Each row of a before or after table is a point. One or more steps were done to the points. Then noise was added and the rows were shuffled. The steps act on columns, c1 being the first. Name the steps. A step turns or swaps two columns, mirrors them in a line or flattens them onto one, adds a multiple of one to another, or multiplies or shifts one. Angles are multiples of 10 degrees, from the lower column toward the higher: turns from -170 to 170, lines from 10 to 170 but not 90. Use the fewest steps. Two steps may share a column if one is a turn and the other turns, adds or multiplies; they go together, in the order done. Otherwise the lowest column goes first.
In the rows, zero is written as 128.

Before (8 x 3)
[[109 137 168]
 [136 167  82]
 [ 73 136 162]
 [ 79 130 154]
 [ 83 140  69]
 [ 67 148 144]
 [ 73  92 125]
 [247 157 133]]
After (8 x 3)
[[240 166 172]
 [ 66 135 134]
 [ 78  94 107]
 [102 137 148]
 [ 66 148 124]
 [ 76 137 127]
 [143 160  98]
 [101 143  75]]
Steps: multiply c3 by 0.7; turn c1 and c3 by 20 degrees

Before (14 x 4)
[[ 86 151 131 177]
 [ 95 128 163 116]
 [120  44  75  66]
 [211 119 168 124]
 [116 170  52 123]
 [157  61 134 161]
 [ 93 142  90  77]
 [213 134 125 159]
 [174 127  90 175]
 [182  71 131 187]
 [106  82 150 173]
 [206 124 113 141]
 [ 83 103  78 122]
 [164 147 155  75]]
After (14 x 4)
[[124 136  96 189]
 [130  62 137  80]
 [118 125  96  61]
 [ 64  51 161  79]
 [176 130 151 110]
 [127  67 132  51]
 [157 129  81 160]
 [ 90  13  77 184]
 [ 88  86 124  48]
 [ 66  85 153 144]
 [128 176  55 139]
 [151 143 162 160]
 [ 76  75 107  60]
 [189 212 134 122]]
Steps: turn c1 and c4 by -140 degrees; add 1 times c1 to c2

Before (8 x 8)
[[221 119  78  89 178 140 170  95]
 [215  48 159 103 108  85 105 147]
 [182 161 157 186 133 114  71  72]
 [ 93 146 116  92 172  10 109  72]
 [103  83 153  90 144 121 152  48]
 [134 140 111 160 208  86  95  74]
 [143  86  53 190 133 117 148 147]
 [149  77 157 203 112 111 118  30]]
After (8 x 8)
[[191 135  83 155 173  52 190 100]
 [108 125 155 189 143 142 171 122]
 [ 10 128 115 168 206  95 127 111]
 [135 129 170 123 125  35 123 103]
 [120 126 168 178 115 102 136 227]
 [129 140  66  99 139 108 166 181]
 [143 122 151 151 138  76  89 203]
 [ 93 129 108 153 220 106 114 179]]
Steps: add -0.3 times c6 to c5; turn c1 and c6 by -60 degrees; flatten c2 and c3 onto the line at 100 degrees; turn c4 and c8 by 110 degrees; multiply c4 by 0.7; shift c7 by 20

Before (9 x 9)
[[169 148  84  83 197 158 100 144 101]
 [134  98  83 144 172  97 196 131 143]
 [195 147  58 198 121 135 109 110 143]
 [ 75  72  73 192 116 173 199  54 120]
 [131 167 149  76 153 185 191 163  89]
 [153  34 101 167  90  79 104 145 149]
 [ 68 155 127 165 121  81 175 128 134]
 [192  83 130 181  89  93 119 165  19]
 [151 142 125 196 179 154  77 124 163]]
After (9 x 9)
[[184 154 146 156 166  94  87 146 142]
 [128 151 193 126 115  77  79 122 102]
 [ 82 216 127  43 181 128 138  71 179]
 [113 182 143  84 186 116 160 100  51]
 [108 179 118 181  70 116 171 123 110]
 [138  80 129 109  72 156  62  94 185]
 [100  84 160 108  56 109 172  98 164]
 [ 58 189 188 182 130 142 169 112 127]
 [150 207 204 104 105 172  82 216 101]]
Steps: turn c1 and c8 by -160 degrees; turn c2 and c9 by 140 degrees; turn c2 and c4 by -70 degrees; turn c3 and c7 by -160 degrees; mirror c5 and c6 in the line at 110 degrees
